Each point is reached from the start by the listed moves, each made 0, 1 or 2 times, or once backwards (-1), plus a little noise. Is the number of moves made odd or even? Then give how often each move was made.

Moves:
(1): [30 -6  1 -6 -3]
(2): [  8  46  -8 -13 -13]
(3): [ 2  1 40  6  7]
Start: [ -3  -1 -10  -7  -8]
Points:
[-25  49 -18 -15 -18] -> even (-1, 1, 0)
[-41 -40  -4   9   7] -> even (-1, -1, 0)
[-37 -40  76  22  21] -> even (-1, -1, 2)
[-18  95 -27 -26 -32] -> odd (-1, 2, 0)
[-36   2 -51  -8 -12] -> even (-1, 0, -1)

Moves:
(1): [28  5 -8  5 -4 -1 -7 -5  6 -1]
(2): [ -1  17 -10  -3   2  -4   7   0   5   0]
(3): [ 9 13 28  0 -8 -7  2  1 -1 -3]
(4): [-3  2 -2 26 -2 -6 -4  2  1 -6]
(5): [ 7  1  3  3 20 -1 -3  2 -3  3]
(6): [-2  6  0  7 -2 35 -7  2  6  3]
(7): [ 8 -6  1  5  7 -1 26  3  2  6]
(8): [ 2  1 -4 -6 -8 -4 -4 24 -5 -1]
(9): [ -9  -9   4  -2   7   2  -1   5  26 -11]
Start: [ 4 -7  4  4  9 15 -6  6  7  8]
Points:
[ 15  -8 -20  28  58  95 -59 -16  49   9] -> odd (1, 0, -1, 0, 2, 2, -1, -1, 1)
[-16 -18 -19 -16  30  88   5  64   0  30] -> odd (-1, 0, -1, -1, 1, 2, 1, 2, 0)
[-32 -38  27  17  46  56  48   4  68   4] -> odd (-1, 0, 0, 0, 0, 1, 2, -1, 2)
[  0 -17 -17  23   4  92 -28   4 -11  27] -> odd (0, -1, -1, 0, 0, 2, 0, 0, -1)
[ 12 -28  53 -16  30  11  47  40  -8  24] -> even (-1, -1, 1, -1, 1, 0, 2, 1, 0)
[ 32 -30 -23  37  23  56 -75  33  66 -19] -> odd (2, -1, -1, 1, 1, 1, -1, 1, 2)

Moves:
(1): [ -6  12   3  17 -10   6 -10 -13 -30  -3   2 -35   0   7  -3   6]
(2): [ 18  14   6  12  -1  -5  -4  12 -12   2  -2  12 -11 -15   9   9]
(3): [ -8  -8  21  -3  19 -10 -26  -7  -2  -3   0  -8  10  -6  -5 -25]
(4): [ -7 -14   2  19   7  -1   0   7  -2   2  10   3  -2 -18   9  -1]
(5): [ 19 -16   1  11  18  10  16  12  -6   2 -22   9   5  13  -4 -22]
(6): [ -6   4  -6   1  10  27   2  11   9 -11  -9  -5  -2   9   8 -10]
(7): [ -5   1  14  -9  -4   3   7 -25  12 -11  -6 -13  -5 -10   1 -10]
(8): [ 11  -1  15   4  -8   6   3  17   9 -15   2  -6 -16   6   6   3]
(9): [ 15  -2 -13  10  14  -7  -7 -10  16   3  22  -5  18 -13  12  -1]
(10): [-3 -3  4 -1  0  3  6  9 10 21 -6  1 -2 -6 -1  4]
(11): [ -4   4   0   4  15   0  -5 -10  -7   4  13  -3  -6  20   4 -17]
(12): [ -4  -8   6  -3 -10  26   1  -4  -6  12   3  20  10  10  10 -24]
(13): [ -5   6  -4  -5  18  -2  11  17   0   8  16  -5  27 -16  21 -10]
(14): [ -4  15  12   7  20 -11   5  -4   2 -19 -18   9  12  39  -2  11]
Start: [-11  14 -16   6  -3   4   4  21  -1   6   8   5  14  -8   3   1]
Points:
[-12   2  27  23  61  50 -39  71  39 -13 -17  13  61  22  29 -47] -> odd (0, 0, 2, 0, 0, 2, -1, 1, 1, 1, -1, 1, 0, 1)
[-27   1 -69  18  24  94  54  87 -28  77  43 -13  65   4  53 -66] -> even (1, -1, -1, 0, 1, 1, -1, 0, 0, 1, 1, 1, 2, -1)
[ -2   2   9   6  -7  95  34  -4  24   3 -76  25  -4 -16   3 -48] -> odd (0, 1, 0, 0, 1, 2, 2, -1, 0, 1, -1, 1, -1, 0)
